Rows are points. To make a cloud, some directions were put in groups of two or more. Within a group, all points are equally far from the middle, so they leave a hole (a ring in 2 directions, a hollow ball in 3). The other directions are filled evenly. Then the cloud was stretched, turned, moved and blurred a little. How many holes are there, and how many directions does each take, smallest first?
In the rows, zero is written as 128.

Cloud, 19 rows:
[[161 146 177]
 [169 138  54]
 [ 96 158 172]
 [ 70 130 131]
 [160 124  95]
 [140  97  41]
 [142 136  87]
 [119 126  65]
 [ 73  93 142]
 [ 76 168  92]
 [185 135  96]
 [162 138  84]
 [132 109 176]
 [102 154 182]
 [114 173  77]
 [106 146 208]
 [ 64 139 100]
 [135 148  58]
 [214 140 173]]
Holes: 0

Cloud, 21 rows:
[[ 11 121 138]
 [132 172 117]
 [ 33  92 149]
 [170  86 140]
 [146  73 131]
 [182 138 124]
 [ 96 220 152]
 [133 151 168]
 [139 149 114]
 [155 123 132]
 [168 175 148]
 [100 154 129]
 [ 44 133 102]
 [122 156 152]
 [108 108 100]
 [192 182 163]
 [ 14 111 122]
 [117 111 128]
 [ 84 166 113]
 [ 97 160 101]
 [185 178 126]]
Holes: 0

Cloud (30 x 4):
[[ 66 161 153  85]
 [ 90 181 166 105]
 [ 96 118 133  78]
 [105 123 108 104]
 [177 179 130  97]
 [205 128 141 164]
 [137 220 118 152]
 [202 128 124 201]
 [201 127 135 206]
 [204  78 124 166]
 [123 104 129  84]
 [163 106 127  86]
 [176 176 141 133]
 [ 93 100 159  98]
 [201 128 117 194]
 [202 131 134 150]
 [148 111 179 192]
 [150 151 163 173]
 [ 96  91 150 150]
 [120 113 188 139]
 [161 192 141 128]
 [140  72 203 163]
 [103 150 106  63]
 [130  90 183 184]
 [149  39 157 121]
 [205 120 122 184]
 [157  64 118 157]
 [166 161 142 188]
 [ 99 100 136 107]
 [180 150 136 200]]
Holes: 1 (2)

Cloud (50 x 6):
[[156 205 104 146 131 151]
 [ 70 106 113  94 113  89]
 [133 159 172 140 119  50]
 [128 130 162 102  84 171]
 [ 72  82 158  98 138 111]
 [127 137 158 159 186 200]
 [ 83 106 140  89  90 193]
 [125  69 148 158 140  76]
 [158 108 156 127 180 176]
 [126  75 174  63  81 156]
 [130 185 129 101 134 180]
 [114 218 117 112 119 105]
 [135 199 115 102 120  53]
 [119 122 115 102 137 195]
 [182 186 121 122 108  95]
 [189 162 209 156 178 100]
 [155 109 140 101 151 176]
 [111  47 198 119 146 124]
 [205 117 115 171 164  53]
 [135  99 108  96 137 164]
 [134  44 169 145 131  75]
 [ 79 134 122  89 177  89]
 [120  81 164 114 169  87]
 [106  78 138 172 149 204]
 [172 127 168 126 157   9]
 [142 173 151  70 136 160]
 [120 142  79  80 165 166]
 [110 131 123 128 118 214]
 [189 123 124 221  97 102]
 [171 154 103 195 178  68]
 [200 140 169 146 114 139]
 [ 60 111 149  71 104 176]
 [113 152  92 117 172 211]
 [139 174 129 110 141 188]
 [102 140 137  92 112 194]
 [130 172 142 112 119  38]
 [202  76 121 167 135  63]
 [143 116 181 160 103  37]
 [107 109 159 135 199 165]
 [123  99 222  79 182 126]
 [179 133 155 173  97 155]
 [131  99 100 155 182 149]
 [113 100 148  91 134  47]
 [144 198 103  91 128  41]
 [157 168 154 104 103 137]
 [152  92 145 130 188  81]
 [110  80 151 113  82  39]
 [146  44 174 148 139 159]
 [164 146  71 106 110  58]
 [ 90  78 123  74  87 146]]
Holes: 2 (2, 2)

Cloud:
[[130  63 153 143  99 177 194  44]
 [132 149 113 119 212  69 162 142]
 [ 84 100 163 133 140 141 148 111]
 [148 137 193 168 149 132 120 108]
 [120 111 138  62 144  42  88 116]
 [180 123 114 141 120  66 128 137]
 [118 154 133 104 155  96 190 140]
 [135  78 112 113 119 188 146  83]
 [104 139 127 195 102 135 172 116]
 [ 47 113 118 142 128 165 161 106]
 [115 159 132 122  64 108 148  62]
 [ 96 105 135  84 139 176 153 154]
 [157 128 116 184 103 128 176  85]
 [ 57  84 150 133 160  88 141 189]
 [100 119 111 167  67 155 120 142]
 [137 135 121 177 141 109 136 161]
 [112 108 121 109  73 159 160 141]
 [138 143 195  57 117 186 138  60]
 [127  96 105 103 117 156 142 179]
 [131 165 171  49 160  59 161 101]
 [148 149 115 129  44  91 203 102]
 [134 115 210  92 148  95 197 108]
 [114  85 176 136 129 171 201  53]
 [114 190 133  84 134  80  94 155]
 [153 126  84 155 141  94 159 112]
 [128 150 184 113 141  91 111 111]
 [ 82 126 143  81 154 168 150 169]
 [162 168 156 186 147 100 188 116]
 [153  78 104 187 121 155 117 121]
 [156 128  74 116 168 149 185 164]
 [ 81  47 181 115 135 135 156 145]
 [116  78 131 155 198 149 165 110]
 [153  62 119 104 114  98 212 113]
 [103 112 130  97  88 114 175  86]
 [135 131 167 118 130 119 142 185]
 [ 22 121 110 135 197 112 130 173]
 [159 162 114  84 159 125 181 127]
 [156 108 150  90  87 143  74 162]
 [ 88 140 117  62 129 119 120 121]
 [141 206 190  51  89 120 116 121]
 [186 135 170 111 177 132 202 170]
 [ 58  72 107  81 181  88 143 185]
 [123 122  94  56 148 143 184 112]
 [111 104 186 184 138 109 131 174]
 [ 37 148 140 187 143  97 135 175]
 [223 123 176 164 135  88 110 122]
 [140 124 131 123 214  95 180 158]
 [105 112 164 103 157 113 115 135]
 [112 146 166  86  50 180 143  90]
 [ 64 112  94 157 120 188 146 148]
 [115 107 160 122  84 143 186 156]
 [140 110 178 137  86 153 141 159]
 [109 162 135  84 109  84 164 202]
 [128 150 103 162 139 111 199 131]
 [128 126 151 126 133 142 144  22]
 [169 126 148  58 163 133  71 154]
 [136 119 140 112 129  75 187 209]
 [ 97 153 109 151 106 107 165 145]
 [133 109 201 122 159 137 162 133]
 [160 158  96  12 147  57 117 216]
 [177 205 129  79 109 111 180 132]
 [138 161  82  67 115 123 159 183]
 [155 116  67 165 113 143 178 141]
 [ 98 157 153 178 114  58 114 152]
 [146  97 156  75 107 108  84 178]
 [106 111 139 178 113 126 145  79]
 [128 170 150 133 115 160  83 127]
 [ 95 104 101 166 130 100 149 110]
 [142 124 171 104 189 104 209  79]
 [173 165 165  43  88 117 116 123]
 [119 161 162 109 144 105 121 169]
 [146 135 131  96  68  72 166 126]
 [170 110 144 160 159  96 202 160]
 [ 96  77 186 115 149  96 103 142]
 [ 56 123 122  38 157 106 138 225]
 [180 132 108  75 155 122 168 142]
 [134 115 136  50 162 154 182 177]
 [181 137 178  93 135  89 123 134]
 [127 132 249 172 154 134 117  78]
 [ 88 126 114  98 146 184 149  98]
 [135  80 167 160 164 141 136 134]
 [160 191 179  93  80 102 127  80]]
Holes: 0

Cloud (97 x 9):
[[133 133 108  62 137 178 128 189 134]
 [133 144  54 128 104 184 131 160 117]
 [ 99 107  24 157  87 151 124 135 144]
 [121 142  69 103 156 111  99 150  99]
 [125  77 128 125 160 175 188 146 138]
 [168 110  47 118 115 157 106 142 194]
 [146 104 187 105 139 141 165 183 138]
 [138 123 108 122 101 106 154 159 160]
 [133 163  73 149 106 167 126  97 139]
 [183 107  73 158  79 191  88 165 187]
 [167 179 127 122 130  72 118 130  70]
 [121 160 159  89 156 178 144 130 145]
 [114 138 117  72 174 144 174 117 150]
 [130  65 110 120 133 108 124 120 142]
 [141 152  42 130  83 102 111 112 109]
 [142 122 145 165 133 146 195 133 120]
 [162 112 114 164 136 108 141 158 115]
 [128 163 156 142 114 185 117 105 138]
 [112 158 104 133 101  95 157 138 121]
 [149 127 110  82 128 146 178 115 149]
 [164 127  83 135 119 158 145 150 180]
 [159 163 110  84 112 149 120 188 166]
 [111 109 147 132 154 161 111  77 118]
 [122 144  80 125  61 122 135 166 125]
 [140  63 124 131 114 195 150 142 142]
 [131 114 109 195 116 142 131 133 114]
 [124 140 159 135 191  81 134 138 100]
 [192 148  69 101 109 153 116 153 146]
 [101 120 105  72 166 115 140 107  65]
 [105 113 176 155 123 141 199 125 110]
 [199 147 152 157 119  92 121 160 123]
 [175 113  66  75  98 113 116 132 160]
 [117 131 119 114 103 123  98 163 175]
 [102  93 185  76 185 158 163 136 181]
 [138 149  85  90 102 135 114 216 139]
 [149 129  92  94 118 189  91 116 137]
 [152  94  71 156 100 203 118 104 167]
 [194 158  81 149 118 115 130 190 163]
 [129 138 150 134 132 249 128 112 166]
 [139 112  44 114 134  73 170 131  75]
 [184 139  80 104 111 114 165 142 129]
 [164 158 113  96 107 197 107 163 183]
 [152 111  91  58  99 160  90 191 141]
 [174 125  23 149  43 165  98 154 143]
 [137 135 198 132 198  61 180 121 110]
 [ 72 106 100  97 130 173 126  68 125]
 [151  98 161  85 149 120 187 125 145]
 [ 87 139 125 132 145  96 124 157 102]
 [176 118  86 115 147 181 130 140 187]
 [170 148  91  95 127 153 168  89 122]
 [183 140  21 127  88  56 134 182  89]
 [160 143  73 117 163 125 176 153  96]
 [209 122  90 104  89  94 132 126 169]
 [164 147  86 125 135 116  95 143  96]
 [162 172 127 125 127 144 103 149 148]
 [125 150  91 156 150 169 181 119 113]
 [141 134  92 155  81 125 159 156 157]
 [101 116 129 161 159 197 159 133  99]
 [171 171 126 149 111 134  86 151 154]
 [135  81  89 119 106  98 122 139 156]
 [140 113  45  78 129 182  98 125 110]
 [145 146  73 120 138 106 117 138  44]
 [160 144 157 114 134 104  98 168 149]
 [136 114 182 124 205  84 204 105  96]
 [135 124  88 123 108  96 160 185 145]
 [116 136  87 109 145  75  95 139  88]
 [200  97 143 129 106 180 139 125 185]
 [138  94 108 175  74  94 127 141 106]
 [134 150  61 114  66  84 119 150  69]
 [121 154  34 119 128  84 129 173  91]
 [140 120  54  82 156 153 161 116 110]
 [109  49 128 101 162 154 130 104 134]
 [180 166  77 119  95 149 128 194 111]
 [ 87 116  74 141 111 160 148 103 156]
 [170 147 130 137 182 114 185  96  65]
 [139 184 122 120 117 136 148 172  87]
 [154  67 125 126 137 139 118 166 200]
 [122 150 188 160 202 111 171  89  93]
 [206 140 153 142 134  94 172 177 116]
 [144 159 116  86 109 145 133 136 142]
 [150 128 147 134 163 116 145 130  80]
 [141  93 148 118 130 104 135 175 166]
 [135 151 128 100 108  94 157 141 121]
 [153 133 105  44 137 113 155 131 107]
 [ 95 164 123 109 176 118 137 115 133]
 [146  98 201  95 144 157 150 141 196]
 [148 138  21 163 112 101 128 100  72]
 [136 102 121  90 145 193 112  97 103]
 [118  98 168 143 152 131 168  76 151]
 [193 143  78 128  91 149 124 169 190]
 [109 109 154 167 135 101 150 113 108]
 [189 122  69 140  88 181  92 227 175]
 [ 75 115 108 161  88 140  98 141 112]
 [180 129 109 146  77  81 162 129 124]
 [118 108 117 157 117  98 172 168 128]
 [118 117 157  64 144 158 153 154 166]
 [139 109  82  95  91  69 123 176 105]]
Holes: 1 (3)

Cloud:
[[ 95 218  83  73 123  91 144  90 129]
 [202 109  64  94 138 116 100  97 117]
 [174  62 169 176 108 110 139 147  97]
 [ 97 131 100  83 177 113  49 155 103]
 [178 111 103 150 145 184 153 102 207]
 [129 131 141 102 146  44  69 146  93]
 [158 189 122 177 123 126 114 113 181]
 [112 146 102  91  77  76 150  49  78]
 [122 187 138 131  66 146  98 103 113]
 [ 73 106 121 142 127  95 127  49 119]
 [ 91 124  45 131 111 168 174  86 148]
 [118 161 146 121 168 153 183 104 204]
 [ 76  67 135  95 162 178 105  91  94]
 [ 65 145 138 100 177 159 157  79 141]
 [157 147 116 128  64 158 213 105 172]
 [ 79 142 145 113 226 102 141 121 130]
 [138 152 136  57  74 130 192  81 140]
 [103 155 206 145 113  79  95 150 110]
 [140 140  79  61 100  74 139 131 195]
 [106 191 137 191 168 148 156 126 119]
 [107 132 161 127 138 113 176  56  51]
 [ 96 121 169  89  90 137  61 153  80]
 [168 142 103  68 104  72 206  91 181]
 [206 140  52 100  93 109 187  93 139]
 [118  45 140  61 107 118 131 113  69]
 [151 157 106  88  59 116 149 168 213]
 [186 151 136  51  75  24 114  63 119]
 [178 138 103  64 109 124 148 134  66]
 [ 99  92 135  73  91 100 107 185 131]
 [178 115 125  85 149  75 192 131 194]
 [119  73 141 100 211 149 155 140 145]
 [112  94 169 107 133  70 147 188 128]
 [187  66 108  91 148 119 196 115 159]
 [ 88 157 128 152  79 118 114 137  44]
 [219 135  87  73 129 100 145  29 123]
 [173 162  95 152 155 118 197  47 118]
 [ 94 110 177  90 152 105  86 174  38]
 [168  73 141 106 118 198 114 107 127]
 [126 175 118  84 183 125 183 117 158]
 [119 153 171 111  75 138 117 126  62]
 [ 81 152 128 185 138 210 153 145 158]
 [139 198  74 104 111 123 131  46 113]
 [ 83  87 159 117 123  78 100  88  26]
 [ 92 197 140 157 115 167 110 148 115]
 [220 148  75 146  97 125 158 117 160]
 [195  68 208 134 152 134 134 137 130]
 [151 104 205 100 168  82 128  75  99]
 [204 130  89  84 161 139 139 147 130]
 [117 146 180 142 146 113 196 153 167]
 [140 112  74  67 179 157 178  75 115]
 [ 92 151 182 158 161 147 119 186  75]
 [136 208 128 111 144 129 165 164 172]
 [104 118 117 173  83 129 167 103 179]
 [147 139 146  79 192  73 124  89  78]
 [ 58  88 162  99 179 125 104  77  76]
 [136 123 124  78  50  63 103 131 148]
 [101 141 126 129 180  67 189  66 118]
 [140 120 127 164 167 112 139 142 222]
 [ 53 182  98 163 137 173 168 176 170]
 [165  70 129 123  65 107  81 109 157]
 [112  93 153 114 209 136 160  83 143]
 [195 130  64 105 111 144 107 134 177]
 [135  52 191 107 125  93 171  67 148]
 [ 61 164 139 146 159 175 195 133 131]
 [177  46 179 126 129  78  86  97  95]
 [114 147 212 153  77  89 106 110 101]
 [144 164  81 151 162 190 190 116 161]
 [ 75 135 138 117 192 160  97  87  89]
 [183 136 133 166  62 114 145 169 171]
 [ 60 153 154 128 153  98 128 142 193]
 [101 148  84  86 111 168  78 152  83]
 [126  80  92 146  89 136 172  87 150]
 [ 62 144 101 167 134 212 138 116 146]
 [166 178  89 120 125  53 150 153 122]
 [198  96 129 123 115 101 161  30  74]
 [ 99 180 106 156  96 194 160 110 177]
 [ 89 100 159  96 171 169 108 187 161]
 [194 148 123  28  93 116 151  81 117]
 [141  56  94 137  97 154 174 112 131]
 [ 23 136 165 110 148 139  91 130  73]
 [193 130 101 177 129 135 182  62 124]
 [129  91 142  45  79  95 158 105  91]
 [151 154  73  88 125  87 163  52 215]
 [ 95  82 105 124 156 164 212  82 120]
 [220 162 122 163 132 115 141  86 182]
 [211 109 166 150 150 135 187 104 148]
 [ 98 162  96  78  87 178 114  97 132]
 [139 118  51  73 179 163 136 139 157]
 [209 119  89  72 166  98 152  97  90]
 [187 142 127 136 154 168 162 170 171]
 [192 137 112 123 152 118 127 185  96]
 [183 108 105  84  89 122 129  84  45]
 [134  81 103  38 139 127 121  78  58]
 [191  59 149  77  82 126 138 169 134]
 [ 92 164 139  79 101 132  70 179 129]
 [214  80 165 162 144 135 145 112 119]
 [153  33 161 124 163 118 127 176 119]
 [176 112 189 145 163 123 191  97 153]
 [165  86 101 124 102 109 185  26 150]
 [ 54 149 157  82 102 109 110 139 171]
 [133  85 117  40  83  90 154  90 152]
 [179  99 110  88 116 156  96  79  83]
 [160 179  31  87 113 134 161  74 115]
 [ 89 124 118 147 175 162 166 178 204]]
Holes: 1 (8)

Cloud, 102 rows:
[[131 158 107 194  32 102 136 175  85]
 [ 86 158 142 101  68  91 115  85 137]
 [167  98 177  71  87 122  52 103 110]
 [181 153  75 181 139 118 154  86 159]
 [136 188  90  71 158 114 108  70 123]
 [214 162 177  88  89 137 102 123  86]
 [101 152 135  90 146 198 124  82 148]
 [203 163 103 194 105  75 166 174 151]
 [167  79 214  58 196 186 138 141 136]
 [194 107  89 107 130 123  63  84 127]
 [174  93 145 173 103  48  86 184 125]
 [139  78 126 175 157  60 158 138 129]
 [144 110 221 148 109 135 180 160  85]
 [124  78 115 145 109 113 148 170 187]
 [161 132 223 126  94 132  88  81 105]
 [128 131 153 123 147  11  92 155 161]
 [122 103 194 196 106 151 141 106 133]
 [179 140 109 142 148  34 135 185 108]
 [131 136 177  80  90  64 120 141  63]
 [104 141 130  71 102 121  83  82  68]
 [130  68 109 165 155 109 137 180 198]
 [153 143 171 169 154 154 196 121 107]
 [114 175 152 166 144 141 118 126  87]
 [195  83 140 169 125  41 114 187 128]
 [195 123 199 104 157 142 158 157 115]
 [198 149 210 102  95 145  88 119  78]
 [149 127 128 145  88 179 140 183  98]
 [153 103 149 127  20  68  89 158 119]
 [160 132 139 163 131  84 124  67 154]
 [119 144 180 187 106 141 132 171  65]
 [212 152 178 153  58 109 124 155  68]
 [159 104 141 102  95 121 102 179 105]
 [143 161 119 120 172  43  74 115 115]
 [120 124 151 131  64 166 137  95 154]
 [154  48 110 158 205 144 151 152 161]
 [129 196 106  87  95  85 111  76 145]
 [150 136  31 119 125  52 125 119  96]
 [109 120 175 209  91 125 134 176  78]
 [165 155 124  93 117  77  86 160  93]
 [109  97 220 122 135 103 136 179  78]
 [151 103 166  66 118  22 109 153 134]
 [191 132 133  59 152  91 138  84  90]
 [151 130  92 197  74  54 149 189 102]
 [188 125 169 110 173  59 109 167 175]
 [144  62 175 162 143 177 129 126 198]
 [185 150 214 143 135 173 140 146 140]
 [126 146 124 136 139  16  69 129 116]
 [ 92 104 127 115  99 159  83 124 107]
 [134 180 172  88 141 136 164  97  95]
 [111 109 124 131 195 135 105 165 167]
 [157  99 159 138 149 105 125  74 171]
 [ 86 139 205 112 130 127  93 148  79]
 [142 153  44 123 131 104 162 101 101]
 [137  86 128 153 199 172 109  94 168]
 [ 78 130 200 115  51 197 144 120 124]
 [209  60 146 136 190 134 144 146 163]
 [121 174  73 165  65 136 153  98 127]
 [180 153  66  70 133 117 132  80 118]
 [162 136 128 154  41  31 105 192  92]
 [113 111 149 177 173 147  99 158 145]
 [ 69 121 221 176 149 129 142 136 137]
 [173  95 181 155 207 108 118 168 175]
 [141 153 114 163 143 185 129 148 158]
 [ 87 144 127 129 110  21 154 130 117]
 [188 108 205 137 101 144  75 111 147]
 [114  76 200 190 103 104 117 207 134]
 [ 98 151 179 223 102 153 162 141 107]
 [163 119 201  79 147 126  84 136 173]
 [169 154 136  99  37  99 145 116 114]
 [116 136 152 112 198 207 182  76 125]
 [139 160 230 160  84 142 161 136 101]
 [153  26 173 165 145 144 141 186 169]
 [179 112 226 152 159 215 119 137 142]
 [173 108 113 178 205 124 175 169 143]
 [126 100 190 116  54 177 162 153 109]
 [164  79 104 129 179 141 113 166 176]
 [137 118 182  70 103  93 110 158  78]
 [168 102 129 136 196  30 118  96 164]
 [170 164 218 146 116 159 145 114 110]
 [120 148 154 202  42 130 107 165 126]
 [122 133 135 183 174 135 203 181 113]
 [153 154 151  44 149 111 112 110  81]
 [152 210  98 169  66  98 121 146  83]
 [142 173 192 182 103 118 113 124  91]
 [112 130 119 102  56 135 129  94  70]
 [141 166 116  75 148  64 160 110  94]
 [ 89 177 115 121 105 129 106  99  65]
 [156  82 150 168 168  66 141 203 137]
 [ 95 144 210 106  46  96  93 139  87]
 [ 99 138 191 120  77 155 121 181  71]
 [153 132  50 113 118  28 132 159 144]
 [151 115 127 104 132 153 104  83 186]
 [187 100 146  62 121  40 109 151 149]
 [130  92 113 125 244 143 126  96 150]
 [207 181 115 175 153  85 152 139 122]
 [ 99  85 230 102 210 124 105 150 127]
 [ 95 184 136  96 100 143 104  59  83]
 [139 128 109  80 162  34 112 154 172]
 [173 127  73 147  83  59  68 149 105]
 [148 156 152 100 201  79  94 107 112]
 [156 134 140 168  61 148 148  83  79]
 [105  81 201  77 141 104 159 134 123]]
Holes: 2 (4, 4)
